Every row gives one point. Each copy is the shape, with its points in the same order, stretched, turned, moved and blurred by noise. Is it also mirrored, or only turned?
In the rows, zero is written as 128.

Shape (5 x 2):
[[140 156]
 [151 145]
 [147 130]
 [ 53 141]
 [127 154]]
Copy 1 (5 x 2):
[[111 151]
 [105 139]
 [120 118]
 [202 153]
 [127 148]]
Copy 1 is: mirrored
Copy 2 (5 x 2):
[[ 91 153]
 [115 164]
 [126 163]
 [ 78  69]
 [ 94 142]]
Copy 2 is: only turned
Copy 3 (5 x 2):
[[110 101]
 [109 114]
 [117 125]
 [165  87]
 [119  98]]
Copy 3 is: only turned
Copy 4 (5 x 2):
[[107 144]
 [110 127]
 [122 121]
 [153 200]
 [115 151]]
Copy 4 is: mirrored

Shape (9 x 3):
[[121 102 107]
 [155 105 124]
 [158 193 110]
 [150 148 171]
 [156 100 106]
 [157 174 144]
 [132 100  96]
 [ 85 125 150]
 [121 110 137]]
Copy 1 (9 x 3):
[[107 159 129]
 [124 144 158]
 [176 146  87]
 [129  93 145]
 [126 158 151]
 [154 117 117]
 [114 168 133]
 [ 80 109 116]
 [103 124 139]]
Copy 1 is: mirrored
Copy 2 (9 x 3):
[[131 138  95]
 [151 153 124]
 [112 139 182]
 [168 126 170]
 [142 162 112]
 [140 129 184]
 [128 147  94]
 [149  87 111]
 [151 120 111]]
Copy 2 is: only turned
Copy 3 (9 x 3):
[[100 142 109]
 [144 118  88]
 [ 91  46 157]
 [186  61 153]
 [124 129  75]
 [145  49 157]
 [ 91 143  93]
 [127 121 185]
 [142 127 132]]
Copy 3 is: mirrored
Copy 4 (9 x 3):
[[140 116 145]
 [144 138 161]
 [ 58 130 160]
 [105 188 134]
 [143 116 168]
 [ 76 156 152]
 [136  97 155]
 [119 152 107]
 [130 142 134]]
Copy 4 is: mirrored

Shape (6 x 3):
[[166 103 134]
 [149 122 121]
 [158 156 145]
 [ 99 142  55]
 [ 87  89 121]
 [126 147 112]]
Copy 1 (6 x 3):
[[194 110 111]
 [161 132 130]
 [162 168 125]
 [ 85 134 201]
 [109  90  89]
 [122 152 148]]
Copy 1 is: mirrored
Copy 2 (6 x 3):
[[151 152 149]
 [143 133 135]
 [131  92 151]
 [144 120  80]
 [103 166  91]
 [132 108 117]]
Copy 2 is: mirrored

Shape (7 x 4):
[[117 139 171 155]
 [148 107 109 121]
 [118 156 141 165]
 [110 156 132 115]
 [159  96 107 109]
 [ 68 175 129  89]
 [117 110 124 145]]
Copy 1 (7 x 4):
[[122 157 160  94]
 [132 128 101 152]
 [140 161 159 114]
 [121 123 172 132]
 [133 117  85 159]
 [ 86 103 203 143]
 [108 152 120 140]]
Copy 1 is: mirrored
Copy 2 (7 x 4):
[[103 168 162 121]
 [164 126 136 121]
 [112 156 129 131]
 [103  96 123 124]
 [175 120 143 119]
 [ 67  50  99 115]
 [145 151 137 107]]
Copy 2 is: mirrored
Copy 3 (7 x 4):
[[194 132 119 111]
 [111 131 142 165]
 [173 135 115  80]
 [147  99 110  93]
 [ 98 132 145 190]
 [153  57 108  52]
 [147 127 155 134]]
Copy 3 is: only turned

Shape (7 x 4):
[[106 100 108 163]
 [141 143  83 158]
 [144 105 154  87]
 [107 138 160 104]
 [100 116 134 104]
 [ 73 146  91 127]
 [135 123 114 134]]
Copy 1 (7 x 4):
[[156 137 117  48]
 [181 146 173 111]
 [ 67 132 118 135]
 [ 76  99 116 122]
 [ 92 117 124  87]
 [147 114 161  60]
 [134 140 141 108]]
Copy 1 is: mirrored
Copy 2 (7 x 4):
[[161 142 159  77]
 [176 124 166 117]
 [127 150  92 165]
 [ 94 156 119 150]
 [115 169 126 133]
 [116 178 174 122]
 [159 136 139 127]]
Copy 2 is: mirrored
